Each row is a point. The window is the flat piece filled in between its corners: a triangle in 3 columns, a solid with four corners in 4, and so on. A path goes straight from each point to the next, and from the last back to the first. After which points does the path pass through the window?
In the rows, zero is written as 128.

Window, 4 rows:
[[ 85 110 158 135]
 [150  97 131 164]
 [152 175 191  89]
 [127 122  95 170]]
Path:
(1): [114 171 137 173]
(2): [148  76  78 142]
(3): [130  86 149 120]
(4): [129 134 175 157]
(5): [139 123 157 166]
(6): [146 110 136 130]
(7): [154 139 133  91]
(8): [143 172 171 169]
Through the window after points: 1, 5

Window (6 x 6):
[[ 82 132 139 107 137  96]
 [160 163  94 144 128 114]
 [175  38 164 156 122 203]
 [ 74 141 147  75 169 141]
 [197 143 147 136 123 104]
 [156 142 155 175 151 139]]
Path:
(1): [137  88 124 121 193 110]
(2): [ 98 170 143 117 108 170]
(3): [142  88 152 135 106 175]
(4): [171  65 138 133 179 147]
(5): [141 116 140 108 166 124]
(6): [ 98 177 159 113 100 139]
(7): [136 155 175 141  73 128]
(8): [173  82 117 161 176 121]
(9): [ 92 115 131 132 166  84]
(10): [ 99 141 142 103 121 115]
(11): [151 149 142 148  95 173]
(12): [124 100 138 143 175 132]
(13): [157  98  98 136 172 131]
(14): [158 156 160 135 115 143]
(15): [ 96 146 138 109 118 117]
(16): [ 93 116 142 114 154  98]
Through the window after points: 5, 9, 15

Window, 8 rows:
[[184 131 108 186  83 145 137  69]
 [123  95  73 133 120 152 128 148]
 [123 196  87 171  87 127 155  58]
 [ 99 129 135  87 143  73 117 124]
 [152 145 109  74 158 151  82 156]
 [ 80 145 159  84 130 126  90 130]
 [140  68 130 141 180 159 157 114]
 [165 181 138 133  77 139 167  98]]
Path:
(1): [139 108  74 107 113 162 130 112]
(2): [150 104  98  58  87 143 150 111]
(3): [132 161 112 182 161 147  95 153]
(4): [127 118 140 183 176 134 132 147]
(5): [133  76 122  82 144 160 149  87]
(6): [144 108 111  98 116 146 144  77]
(7): [139 139 117 155 153 118 140 148]
(8): [ 95 178 155 162 155 115 101 123]
(9): [163 108 119  59 102 140 135 101]
(10): [142  75 126 107 153 147 155 101]
(11): [133 119 126 182 168 156 132 130]
(12): [129 109 117 148 139 138 139 141]
Through the window after points: 2, 4, 10, 12

Window:
[[135 130 104 135 101 184 161 122  34]
 [ 90 120  92 149 116 143  90 120 138]
 [146 130 106 100 129 153 146 162 116]
 [156 134 104  50  88 140 176  91 119]
 [147 130 112  94  39 161  90 146 170]
 [110 121 176 106 163  66  80 127  91]
 [152 136 164  81 137 160 142  96 161]
 [159 219 183 163 130 150 153 174 177]
 [164 124 156 159 122  89  98 155 130]]
Path:
(1): [196 171 110  92 108 166  72 130 149]
(2): [189 150 106 129 136 120  96 114 111]
(3): [ 86 104 155 140  95 123 128 164 150]
(4): [122  96 130  96 123 131 159 142 115]
(5): [151 149 120 117 124 135  91 128  98]
(6): [132 159  92 111 126 157 109 118 115]
(7): [144 130 163 120  94 136 157 137 132]
(8): [130 120 134 142  96 130 158 139 126]
Through the window after points: 2, 6

Window:
[[ 99  85 184 167 135 103 151 132 117 134 144]
 [132 124  52 176  80 158  92 132 169  83 153]
 [149  99 111 158  53 160  99 136 201 140 133]
 [ 76 155 102 147 149 174 152 160 147 168 128]
 [137  92 178 117 161  79 137  92 150 139 167]
 [105 117  60 168 116 112  88 122 156 138 101]
 [121 152  55 163  93 137 124 136 106 159 133]
 [165  53 137 111 171 109 153 144 147 138 123]
 [158  49 154 115 166 141  89 116 132 145 139]
 [ 48 164 121 100 115 150 161 160 106 142 107]
 [149 121 201 153 143 120 146 103 139 118 112]]
Path:
(1): [135 134 134 124 113 132  71 160 133 140 150]
(2): [122 111  75 167  99 143 158 119 149 150 118]
(3): [ 96 105 100 165  96 164 134 117 171 142 106]
(4): [147 146 124 116 126 109  97 178 134 145 162]
(5): [133 112 151 134 127  98 113 135 146 137 160]
(6): [106  60 132 173 146 165 172  94 123 123  98]
(7): [129  80 157 127  76 132 173  55 175 120 118]
(8): [134 115 129 146 118 139 118 154 148 147 147]
Through the window after points: 1, 3, 5

Window, 11 rows:
[[171 102 150  94 125 146 133 137 192 151 210]
 [144 144 114  58 162  77 145  71 187  94 130]
 [169 116  57 160  85 117 151 144 145 112  91]
 [154 178 126  86 148 207 138 160 120  94 117]
 [142 119  82 134 121 161  90 109 117 155 126]
 [167 150 171 139 161  81 116 107  80 114  93]
 [159 100 112 109 153 117 163 105 110  79  88]
 [162 148 137 101 101 167  88  97 102 102  85]
 [153 116 201 170 105 153 157  84 103 159 169]
 [111  93 138 107  64 131 154 109 105 133 112]
 [133 106 127 163  71 171 103 127 160 160  82]]
Path:
(1): [127 112 124 131 105 170 124 114 153 107 124]
(2): [111 157 139  96 157 152 139  96 138  17 157]
(3): [185 112 112  96 119  85 142 106 132 186  88]
(4): [174 127 138 120 107 136 121 103 117 136  97]
(5): [ 91 134 152 161 155 125 114 135 134  94 124]
(6): [135 139 142 188 126  91 121 140  86  76 133]
(7): [173 134 145 105 145 118 129 100 115 136  89]
(8): [188 106 161 104 130 165 165  96 172 181  76]
(9): [125 132  82 149 110 109 127 149 100  77 151]
(10): [142 120 135 121 113 129 123 110 139 100 135]
(11): [173 138 161 105 117 150 146 105 116 129 104]
(12): [165 126 125 106  96 139 132 105 116 155 108]
Through the window after points: 4, 6

Window:
[[106 192  61 119 149 137  99 130 133 148  72  71]
 [183  88 133 103 133 132 145  88 113 115 161  78]
 [122 101 135 156 187  73  98 144 173 120 129 127]
 [159 153  97 152 161 124 151 195 133 122 129  66]
 [140 153 163 101  96  90 139 134 130 113 137 125]
 [ 66 128  87 128 119 124 149 109 190 154 134 116]
 [145  79  97  84  78 117 151 160  68 147  98  72]
 [162 106 133 112 143 104 106  91 118 151 215 136]
 [110 134 165 142 182  79 169 105 118 112 171 151]
 [ 41 130 144 109 177 184 198 179 173 186  88 123]
 [100  86 152 195 106 194 129 113 112  73 141 190]
 [161 125 149 186 137 127 143 103 132 153 144 138]]
Path:
(1): [116 132  75 120 155 151 131 120 153 102  86 195]
(2): [ 98  94 180 171 121 127 139 131 132 147 184  81]
(3): [100 123 133 157 141 133 123 136 120 133 145  87]
(4): [141 145  90 117 143 136 142 128 149 116  89 150]
(5): [187 129  89 103 154 128 142 106 148 129 140 165]
(6): [102 126 190 130  97  96 133 143 106 119 155  58]
(7): [102 125 141 158 131 132 132 114 135 135 148  89]
(8): [155 105  98 135 171 147 156 146 139 144 112 161]
(9): [130  90 119 143 124 163 161 133 130 102 122 173]
(10): [ 83 125 169 195 104 151  89 106 100 106 161 107]
(11): [ 71 126 136 186 125 148 150 117 125 129 157  81]
(12): [160 103  78  80 153 124 140 138 159 153 104 141]
(13): [144 124  87  98 152 102 136 155 153 124 110 136]
(14): [120 128 129 134 131 116 147 119 127 155 149  69]
(15): [ 93 124 165 157 151 134 107 112 137 121 156 109]
(16): [137 135  87  97 161  83 196 133 137 154 132 150]
Through the window after points: 1, 3, 5, 9, 15
